Rows are points. The ring and each string are closed loops that go straight from each point to the next, and from the last back to the first. Before rounding, they use only three directions, however many columns there are. Count how often each string passes through the ring. Passing back the other way cancels.

Ring (6 x 4):
[[  9  -9   2  56]
 [ 29  69 -12  13]
 [ 13  63  -7 -22]
 [  1   2   6 -30]
 [  7 -51  15  -3]
 [  2 -53  12  47]]
String (24 x 4):
[[ 39 -41  14 -35]
 [ 54 -40  11 -14]
 [ 10 -11   6   9]
 [-18 -32  11  14]
 [-42 -71  19  29]
 [-38 -80  19  43]
 [-32 -35  11  33]
 [ 23 -16   5  29]
 [ 38 -27   5  53]
 [ 29 -20   2  76]
 [ -8   1   0  70]
 [-13  13  -1  41]
 [ -3  16   0  25]
 [ 58  44  -9  23]
 [ 68  66 -13  16]
 [ 22  26  -2  10]
 [-12  42  -4   5]
 [-10  90 -12 -19]
 [  7 103 -13 -44]
 [ 52  72  -9 -43]
 [ 34  23  -1 -10]
 [  1  11   3  -8]
 [-38  -2   8 -21]
 [-28 -27  14 -44]]
Times through: 1
String (20 x 4):
[[ 50   3  -2  52]
 [ 21   1   2  23]
 [-26 -16   6  45]
 [-12 -22   4  73]
 [ 50   1  -3  65]
 [ 34  14  -2  35]
 [  0  10   1  19]
 [-11  28  -2  22]
 [ 18  30  -3  12]
 [ 57  75 -13  -4]
 [ 30 112 -17 -27]
 [-10  87 -11 -27]
 [ -9  31  -1  -3]
 [ 33  37  -4  -4]
 [ 50  78 -12 -16]
 [ 40 121 -21 -12]
 [-19  59  -8  15]
 [ -2  13   1  16]
 [ 60  33  -7  30]
 [ 44  22  -6  56]]
Times through: 1
